Every row gives one point. Each copy is the shape, with its points in the same order, turned, moved and blurred by noise. Say if it was mirrored as well.

Shape, 7 rows:
[[ 0.1  8.0]
 [ 1.6 -4.6]
 [-1.6 -4.7]
 [-2.4 -4.4]
 [-0.7 -6.1]
 [-2.6 -1.8]
 [ 5.0  1.4]]
Copy 1, 7 rows:
[[-5.1  6.3]
 [ 2.0 -2.9]
 [ 0.4 -4.9]
 [-1.2 -5.2]
 [ 2.1 -6.5]
 [-2.3 -2.5]
 [ 2.7  3.4]]
Copy 1 is: only turned
Copy 2 (7 x 2):
[[ 8.3  5.2]
 [-3.4 -0.5]
 [-2.0 -3.5]
 [-1.5 -3.2]
 [-2.7 -2.0]
 [ 1.3 -1.9]
 [-1.0  5.7]]
Copy 2 is: mirrored
Copy 3, 7 rows:
[[ 4.4  6.9]
 [-2.9 -3.8]
 [-5.1 -1.5]
 [-5.9 -1.3]
 [-5.4 -3.8]
 [-4.0  0.4]
 [ 3.8 -1.5]]
Copy 3 is: only turned

Shape, 8 rows:
[[-1.0  0.5  2.8 -1.2]
 [ 2.3 -7.1 -0.6  9.8]
 [ 0.0  2.2  5.1  2.9]
 [ 4.2  2.5 -0.9 -2.9]
 [ 2.1 -0.9  2.7 -1.0]
 [-1.6 -2.8 -0.6 -8.9]
 [ 4.7  0.1 -1.6  3.0]
 [-2.0 -0.2 -7.8 -0.3]]
Copy 1 (8 x 4):
[[ 1.3 -3.9  1.8 -0.4]
 [-2.8  1.4 -7.9  7.4]
 [ 3.9 -3.9  1.5  5.2]
 [ 4.4  1.4  1.5 -3.0]
 [ 3.0 -2.6 -0.8 -1.1]
 [ 0.1 -4.3  1.5 -8.5]
 [ 2.8  4.6 -2.3  1.0]
 [-5.0  3.9  2.4 -2.5]]
Copy 1 is: only turned
Copy 2 (8 x 4):
[[-2.8  1.0  3.4  1.3]
 [10.4 -3.5  4.0  1.1]
 [-0.4  2.9  6.1 -1.6]
 [-4.8 -4.3  2.2 -2.9]
 [-2.2 -2.1  5.0  0.8]
 [-8.1 -3.7 -0.3  6.2]
 [ 1.3 -4.4  2.8 -3.6]
 [-0.4 -3.5 -6.1 -0.2]]
Copy 2 is: only turned
Copy 3, 8 rows:
[[-1.8 -0.8  0.2  2.1]
 [ 7.7 -6.2 -7.3 -5.9]
 [ 0.0 -1.4 -5.1  3.1]
 [ 3.1  3.1  3.4  2.7]
 [ 0.0 -1.6  1.6  2.3]
 [-3.2 -2.0  9.2 -0.2]
 [ 7.0  2.6 -0.7 -0.7]
 [ 1.0  5.1  2.8 -7.2]]
Copy 3 is: only turned
Copy 4, 8 rows:
[[-1.7  2.6  2.2  2.1]
 [ 5.0 -8.0  9.0  3.1]
 [ 3.6  3.3  2.1  3.6]
 [-0.7  1.3  0.2 -4.6]
 [-0.4  2.2  4.4 -0.8]
 [-9.6  2.3  3.3 -1.9]
 [ 3.2 -2.6  2.6 -2.4]
 [-4.1 -6.6 -1.6 -0.4]]
Copy 4 is: only turned

Shape, 14 rows:
[[ -4.0   1.0   9.0  -2.4   3.3   1.2   1.3  -3.9]
 [ -0.1  -1.8   6.7  -3.9   1.0   9.3  -3.7  -3.8]
 [ -0.3   0.9  -6.2  -0.8  -1.9  -1.9  -1.7   6.1]
 [  0.3   1.8  -4.3   2.4  -3.3   4.4   7.7   1.3]
 [  1.8  -3.3   3.7   6.9  -3.9  -4.3 -10.3   0.6]
 [ -3.2  -5.1   2.8   3.0   0.3   1.4  -0.2   4.4]
 [ -5.3   0.5   1.1  -1.9  -0.2  -0.7  -9.4   4.0]
 [  4.9  -1.8   2.9   5.3   0.3   2.5   1.8  -5.6]
 [  1.6  -7.3  -3.3   2.1   2.5  -3.0  -4.0  -3.5]
 [ -0.6   1.5   0.7  -4.7  -3.3  -1.3   2.2   1.1]
 [ -3.8  -4.9   3.5  -1.5  -2.4   1.3  -4.9   1.0]
 [ -5.4  -2.2   1.5  -0.9   4.9   0.1   8.3  -0.4]
 [  0.9  -1.4   5.7  -0.3   1.7   2.4  -2.5  -0.2]
 [ -7.9   0.2  -2.7  -1.8  -0.5   2.1   4.5   1.1]]
Copy 1 (14 x 8):
[[ -2.4  -3.7   5.0  -2.1   3.5   3.7   9.2  -2.2]
 [ -3.0  -2.9   3.1   5.4  -0.4   7.6   8.6   2.7]
 [ -1.8  -0.7  -4.2  -1.5  -4.2  -4.3  -3.9   0.6]
 [  1.3   1.9   3.9   3.6  -1.7  -8.4   1.6   3.5]
 [  4.7 -11.1  -4.5   0.3   2.3   4.8  -3.2   1.5]
 [  0.4  -6.5  -2.7   3.7  -0.2  -2.6   4.3  -3.1]
 [ -6.2  -6.8  -6.5  -2.4  -0.1   2.8   1.2   0.6]
 [  4.8  -3.8   7.7   5.3   1.5   1.9   0.9   0.6]
 [  1.4  -2.3  -1.4   5.2   3.1   3.0  -5.0  -5.3]
 [  0.7   2.7  -0.9  -3.2  -1.0  -0.9   3.5   0.9]
 [ -1.0  -4.4  -5.4   1.6   1.2   2.5   4.8  -0.3]
 [ -2.3   0.6   4.4   1.8   2.4  -5.7   6.4  -6.2]
 [  0.0  -5.5   2.1   1.4  -1.4   4.0   4.8  -0.8]
 [ -5.2   1.2  -0.4   0.7   2.7  -7.0   4.0   0.1]]
Copy 1 is: mirrored
Copy 2, 14 rows:
[[  1.6  -2.5   7.3   2.9   5.8  -3.1   1.4  -5.4]
 [  6.1  -4.8   9.3  -2.9   5.7  -3.6   2.7   1.9]
 [ -0.5   1.4  -1.7  -2.7  -5.4   4.7  -1.5   2.9]
 [  0.5  -6.8  -4.3   4.2  -2.4   1.0   2.2   4.2]
 [  0.5   5.0   1.2  -5.5   3.1  -6.0 -11.0   3.9]
 [ -4.8  -4.2   4.0  -2.2   0.0  -2.2  -3.5   1.9]
 [  2.6   1.7   7.2  -5.8  -1.4   3.5  -6.6  -1.1]
 [  1.6  -2.6  -3.1   0.2   7.0  -6.3   0.7   3.0]
 [ -1.0   0.6  -3.1  -9.5   1.8  -4.8  -0.5  -0.9]
 [  1.9   1.1   3.0   2.4  -3.6  -0.5   2.2  -0.4]
 [  1.7  -1.8   6.7  -4.7  -1.8  -3.6  -3.3   0.1]
 [ -4.9  -6.9   1.3   2.7   0.3  -0.7   3.8  -5.4]
 [  0.9  -0.9   5.7  -1.6   5.3  -2.8   0.3   1.3]
 [  0.6  -7.4   1.4   0.6  -4.8   2.1   0.2  -3.9]]
Copy 2 is: only turned
Copy 3:
[[ 3.5  4.3  3.2 -4.0  9.0 -7.1 -0.5  1.6]
 [ 0.1  1.3 10.6 -4.4  8.2 -3.6  1.4 -3.8]
 [-0.1 -2.9 -0.2 -0.1 -4.8  3.6  1.0  2.2]
 [-0.5 -6.9 -3.7 -0.5  6.6  3.8 -0.4  1.0]
 [11.3  1.5  8.0 -2.7 -4.2  1.8 -6.0  1.4]
 [ 3.4 -1.9  4.1 -0.7  0.3 -4.3 -6.4  1.9]
 [ 2.8  0.6  9.2 -2.0 -5.6 -3.5  2.0  2.8]
 [ 6.0  1.3  2.8 -0.2  8.5  4.4 -4.5 -3.4]
 [ 5.5  2.8  2.9  4.4 -1.6  1.0 -3.7 -6.5]
 [ 0.9 -1.3 -2.4 -5.1  0.4 -1.1  2.7 -0.1]
 [ 3.4 -2.2  7.1 -2.8 -0.8 -5.1 -1.6 -0.7]
 [-0.7 -0.9 -3.9  3.2  6.6 -6.9 -2.6  2.4]
 [ 2.3  3.2  5.9 -3.1  3.8 -1.1 -3.8 -0.1]
 [ 0.6 -4.8 -0.7  1.3  3.3 -4.5  2.8  1.9]]
Copy 3 is: only turned
Copy 4 (14 x 8):
[[-5.6  2.1  5.5 -4.3 -2.4  1.9 -4.5 -4.8]
 [ 0.8 -1.9  4.0 -0.2 -8.5 -0.7 -4.2 -7.8]
 [ 2.0  3.1 -4.8  2.9  2.0 -4.6  3.2  3.0]
 [ 2.3 -1.6 -3.0  1.0 -1.0  5.1  5.4  4.4]
 [-0.8 -7.5 -3.6 -1.2  5.9 -9.4 -5.4 -4.1]
 [-0.7 -1.9  0.5 -3.0 -1.7 -5.1 -2.8  3.8]
 [-1.3  4.0 -5.9 -1.2 -0.7 -9.0 -2.2 -4.3]
 [-2.7 -8.6  3.2  2.1  0.2  2.9 -1.7 -1.2]
 [-4.8 -5.8  2.7  3.7  1.6 -8.7  3.3 -0.9]
 [ 2.2  4.0  1.6 -0.7  2.5  0.4  1.6 -1.4]
 [ 0.7 -0.5  0.7 -4.1 -2.0 -6.9 -0.6 -3.8]
 [-6.2  2.5  5.1 -3.6 -3.0  1.8  1.8  5.1]
 [-0.6 -0.9  2.2  0.5 -1.9 -1.9 -4.4 -2.6]
 [-2.7  3.3 -1.5 -3.5 -3.3  0.1  5.2  2.5]]
Copy 4 is: mirrored

Shape, 16 rows:
[[-1.6  3.5  4.6 -4.3  1.4  0.7  1.2 -2.9  2.7  3.7 -7.4]
 [ 1.3  4.6 -0.9  3.5 -4.0  5.0 -3.9  8.9  0.6 -1.1 -2.9]
 [-0.6 -1.1 -4.7 -5.7 -2.5  9.0  6.1 -4.1  6.3  0.6 -0.8]
 [ 7.5  1.9 -2.9 -1.7  4.4  0.0  2.3 -1.0  0.4  0.7  5.1]
 [ 4.7 -3.4  0.4  2.1 -0.9 -2.4 -0.2  4.2 -1.2  1.8 -6.1]
 [ 4.4  2.5  0.6  0.3  1.0  3.5 -3.8 -0.5 -3.0 -5.1 -4.4]
 [ 4.8 -4.2  4.4  1.7  2.7  0.2 -4.9  3.6 -5.2 -4.2  5.3]
 [ 1.4  3.0 -0.6 -7.5  0.3  4.2  1.9 -2.4 -4.9 -5.2  2.3]
 [ 1.2  5.2  1.2 -4.7  6.3 -3.9 -1.8  1.8 -4.6  0.0 -2.1]
 [-4.5  6.1  2.6 -3.4 -3.7 -3.1 -2.5  3.9  6.4 -1.3  2.0]
 [-4.1 -1.0  4.2  5.8  5.1 -0.5  2.2  9.2 -0.7 -5.2 -0.9]
 [-4.5 -2.6  5.0 -1.6 -3.1  1.3 -1.9 -0.6  2.0  1.1  3.1]
 [ 6.1  1.7 -4.1 -3.4  3.6  2.2  0.1  6.8  1.2  6.2 -2.8]
 [-1.9  3.0  3.3  4.6 -0.8  0.1  5.5  3.8  1.5  5.6 -4.3]
 [-4.5 -3.4  2.9  0.7 -4.4  3.2 -3.6  3.7 -4.4  1.9 -5.5]
 [ 4.5 -2.6 -5.8  4.3  2.7  1.1 -6.3 -3.1 -2.2 -1.1 -7.1]]
Copy 1:
[[ 1.6  3.9 -4.4  0.6 -2.0 -3.1  2.1 -7.7  2.4  0.5 -6.2]
 [ 4.9  1.1  0.1  3.5  0.0 -6.3 -6.1  0.0 -0.7 -2.4  6.7]
 [-2.0  4.3 -4.6 -6.6  0.0 -5.1  2.0 -7.7 -3.6  8.7  4.1]
 [ 1.5 -1.9 -4.7 -6.1  6.4 -2.9 -0.9  4.7 -0.5  5.6 -2.6]
 [ 3.9 -3.8 -3.6  0.8 -4.7  0.1 -6.7 -0.1 -1.5  0.9 -3.3]
 [ 0.5 -3.5 -2.6  0.8  3.6 -4.3 -2.0 -1.5 -4.7 -3.8 -1.3]
 [ 5.8 -7.7 -1.0  3.8  5.0  2.4  1.2  5.6 -5.3  0.2  1.2]
 [ 1.1 -0.4 -6.3 -4.9  6.2 -0.3  3.9 -2.8 -5.0 -1.7  2.1]
 [ 1.9  1.7 -9.2  0.8  4.2  1.4 -0.7  2.0  1.1 -5.2 -5.5]
 [ 3.9  0.7 -5.0  3.0 -2.1 -4.3  5.0 -0.7  8.2 -0.5  5.1]
 [ 7.1  2.9 -4.9  6.9 -4.0 -3.2  1.3  7.6 -6.4 -0.8 -0.1]
 [ 2.2  0.3  1.0  3.0 -1.7  0.6  6.4 -1.2  0.4  2.9  2.5]
 [ 4.4  2.8 -6.4 -1.8  2.6 -0.1 -9.1 -1.0  2.3  4.6 -1.5]
 [ 6.2  6.4  0.4  0.0 -6.7 -3.7 -1.5  0.8  1.1  0.8 -3.2]
 [ 1.9  2.0  1.1  4.8 -4.5  4.3 -1.8 -3.0 -2.8 -2.7  2.8]
 [-6.2 -4.9 -1.7  1.7 -0.4 -2.9 -7.8  0.1 -5.1 -0.7 -4.3]]
Copy 1 is: only turned
Copy 2, 16 rows:
[[-4.6  0.2 -2.1  3.1 -3.8  0.5 -2.7  4.3  7.5  3.3  4.4]
 [ 4.1  2.4 -8.2  0.5  1.3 -4.5  5.1  4.1 -1.9 -2.1  5.1]
 [-1.8 -8.2 -2.9  0.7 -7.7  3.8 -0.6 -4.0 -1.4  1.6  9.2]
 [ 4.1 -3.2  4.1  4.0 -4.6 -1.8  0.1  2.1 -5.3  6.2  0.3]
 [-2.1  2.1 -1.5  4.2  2.9  3.1  3.5  5.2 -1.7 -0.5 -1.2]
 [ 5.4  2.3 -3.9  0.6  1.7  2.1  2.6  2.9  1.4  6.9  3.3]
 [ 5.2  1.1 -2.6 -0.6  5.8 -1.2 -3.3  2.8 -6.5  6.1 -4.4]
 [ 2.8  0.5 -3.8 -2.7 -6.7  1.3 -1.0 -2.2 -1.7 10.1  1.3]
 [ 1.9  3.5 -2.2  4.5 -4.2 -2.8  0.0  3.7  3.5  7.9 -4.4]
 [ 1.7  5.7 -3.4  2.0 -4.7 -6.5 -5.6 -1.7  1.5 -3.5  3.6]
 [ 6.4 -1.2 -6.3 -2.2  0.4 -0.5 -2.6  7.1  1.4 -4.5 -6.3]
 [-2.9 -0.7 -3.0 -2.0  1.4 -2.8 -6.9 -1.9 -0.2  0.3  2.0]
 [-0.9 -2.5 -3.9  9.6 -4.2 -2.8  4.6  5.7 -3.8  3.0  1.4]
 [-3.8 -1.8 -0.7 -1.0 -2.7 -2.7  1.5  8.3  3.0 -4.6  1.3]
 [-5.3  1.2 -9.0 -2.3  4.7 -0.5  1.6  1.3  1.6  0.2  0.0]
 [ 3.3 -2.0 -0.5  5.5  7.0  3.6  7.4 -0.3  3.2  4.7  0.9]]
Copy 2 is: only turned

Shape (18 x 12):
[[ 3.2 -4.1  0.4 -2.2  6.5 -1.7 -4.2  4.5  4.1 -0.9  1.1  0.6]
 [ 4.5  0.9 -2.9 -4.1 -2.3  2.6 -0.1 13.5  3.1 -0.3  7.6 -0.3]
 [ 4.3 -3.6 -2.7 -4.3  2.9  2.6 -0.7 -1.4 -1.3  6.3  0.3 -2.5]
 [ 2.6  0.3 -2.3 -2.5  9.7  0.8 -3.2  2.0 -1.5 -2.5 -4.5 -3.9]
 [ 1.2 -0.8 -0.8 10.7 -1.3  2.9  2.8 -1.6  3.4 -2.3 -3.7 -3.2]
 [ 2.2  1.3  0.8 -0.8 -2.7 -2.9 -0.7  4.0 -0.1 -2.8 -3.6  0.4]
 [-3.3  3.9 -3.0 -0.5 -1.7 -1.8  2.2  4.6  0.5  2.4 10.5 -1.9]
 [ 4.1 -2.1 -3.2 -2.4 -4.0 -3.8  1.8  2.2  4.1 -0.2 -0.8  2.2]
 [ 3.2  6.0  1.1  2.3 -1.1 16.7 -3.8 -2.3 -0.5 -2.5 -4.3 -0.3]
 [-4.6 -3.8 -0.2 -2.0 -0.8 -2.6  2.7  0.3  4.5  0.1 -4.1  1.4]
 [ 3.1 -3.9 -1.7 -5.2  1.4  1.1 -0.9  1.2 -1.5 -3.1 -4.1  6.6]
 [ 4.5  4.1 -1.5 -3.3  1.8 -1.9  3.7 -0.2  3.3 -2.9  2.4  2.0]
 [-5.5 15.3 -1.7  0.0 -2.8 -3.7 -2.1 -1.9  1.2  9.2  8.8  4.2]
 [-5.0  0.4 -0.5  3.4 -1.2 -2.8  0.1 -0.7  1.5 -3.3 -3.4 -3.3]
 [-1.3  4.9  0.0 -3.0 -2.5 -3.3  3.0 -1.5  6.6  5.3  0.1 -1.8]
 [ 2.5 -3.4  5.4  0.5 -2.0 -3.4  2.8 -2.2  1.6 -2.7  1.7 -3.0]
 [ 1.1 -0.2 -2.5 -0.7  6.4  6.9  0.2 -1.9 -0.3  0.2 -1.5  1.3]
 [-0.6  3.8 -4.0 -2.6 -3.5  1.2 -7.0 -2.4  0.8 -2.1  8.4 -2.9]]
Copy 1, 18 rows:
[[ -1.1  -4.1   2.3  -8.1   0.2  -2.2   0.9   2.0   4.5  -6.3   1.6  -5.1]
 [  3.7   2.8   2.3 -12.0   1.0  -3.8  -4.0  -3.4  -4.7  -0.1   4.1  -7.7]
 [ -0.9  -6.4  -0.8  -4.8  -4.4  -2.8  -0.5   3.6   0.2   2.2  -2.1   0.4]
 [ -6.0  -4.9   1.3  -4.5   1.3   1.2   1.4   5.5   2.1  -2.0  -4.5  -8.2]
 [  1.9  -6.2  -7.3   3.9   5.8   2.6   4.4  -2.7   2.1  -0.5   3.0  -4.1]
 [ -0.3  -0.4   0.4   0.4   0.7  -1.6   2.3   2.3  -3.9  -5.7   3.9  -5.9]
 [ -0.3   2.9   5.6  -2.2   1.9  -3.7  -4.9  -7.2  -0.9   2.4   2.4  -1.0]
 [ -1.3  -0.6  -1.5  -3.7  -0.2  -3.7   3.6   1.5  -2.2  -2.4   7.9  -1.2]
 [  8.5  -4.0  -3.5  -0.8  -0.8  11.8   6.1   0.7  -4.5   2.8  -6.0  -5.8]
 [ -4.0  -3.0  -0.8  -0.1   0.6   2.7  -0.9   2.9   0.9  -4.9   8.1   1.2]
 [ -1.7   0.0  -2.0  -6.4   0.1   1.0   3.6   6.9  -3.1  -7.0   0.4   0.4]
 [  0.4   1.3   4.9  -3.3   3.5  -2.1   5.0   3.3   0.5   1.3   4.3  -2.0]
 [  2.1  10.8   9.1   6.8  -6.9  -1.0  -1.4  -5.6   3.8   4.3   1.0   0.5]
 [ -4.4  -3.8  -0.2   4.5   2.8   3.0   1.3  -2.0  -0.4  -4.5   3.8  -3.0]
 [ -0.6  -0.8   4.4   2.5  -3.4  -0.2  -0.3   0.7   1.2   3.4   8.7  -1.3]
 [  2.5  -8.2   2.8   1.6   4.4  -3.6   1.8   1.0  -1.2  -4.4   4.8  -0.1]
 [  0.0  -2.9  -1.6  -4.2   1.4   4.8   1.8   3.9   2.5   1.3  -4.3  -0.7]
 [ -0.8  -1.6   7.4  -2.8  -2.5   0.6   4.4  -9.1  -3.7   0.2  -1.8  -0.4]]
Copy 1 is: only turned
Copy 2, 18 rows:
[[ -2.4   2.7   1.5  -3.5   1.4  -4.5   4.2   1.0  -4.6  -7.5   2.9  -2.7]
 [ -3.4   7.4  -9.0  -3.5  -1.1 -10.1   2.5   5.9  -0.6  -3.6  -2.9   1.1]
 [  0.6   0.3   2.6  -0.2   4.4  -3.2  -1.6   1.7  -5.1  -2.4   0.0   6.4]
 [  4.6  -3.2  -0.9  -0.5   5.7  -2.2   3.3  -3.0  -5.4  -7.2   0.5  -2.5]
 [  1.9  -7.5   1.6  -6.9  -1.0   0.5   3.4   1.2   8.5  -4.0   0.9   2.9]
 [ -3.2  -2.7  -1.6  -0.2  -1.6  -3.1  -0.8   1.3   1.5  -3.5  -2.8  -4.2]
 [ -0.1   7.8  -8.5  -4.1  -4.0   1.1  -0.3   2.0   0.7   1.4   1.0   2.6]
 [ -8.3  -2.4  -0.3  -2.8  -1.8  -3.9   0.3   1.6  -0.9  -0.2  -0.3   1.1]
 [  5.9  -6.8  -4.2   2.1   9.6  -4.2  -2.3   9.4   9.5  -8.2   2.5   1.7]
 [ -4.2  -1.5   2.9  -4.8   2.9  -0.6   0.7  -0.4   1.3   3.6   2.1  -3.5]
 [ -2.9  -4.0   1.7   3.6   2.1  -7.3   1.1   2.6  -3.6  -0.8   4.1  -3.6]
 [ -6.1  -0.5  -5.8   1.7   0.4  -1.3   1.7  -1.5   0.4  -3.0   3.5   1.7]
 [ -1.0   5.5 -12.5  -4.2  -2.6   6.4 -13.9   0.4   1.9  -0.4   8.1   1.2]
 [  1.0  -3.7   0.4  -5.1  -0.6   4.1   2.0   0.7   3.3   0.1  -0.1  -4.5]
 [ -6.9   1.2  -3.1  -4.6   2.8   3.7  -4.9  -1.9   1.8   0.1   0.7   2.3]
 [ -4.0   1.4   4.8   0.7  -2.5   3.1   3.3   1.0   3.8  -2.8  -1.0   0.7]
 [  3.8  -2.7  -0.6   0.2   6.3  -3.2   1.4   1.0   0.1  -2.9   6.3   2.5]
 [ -0.2   2.0  -7.6  -1.3   0.2   5.0  -0.4  10.1  -2.7  -3.2   2.1   1.2]]
Copy 2 is: only turned
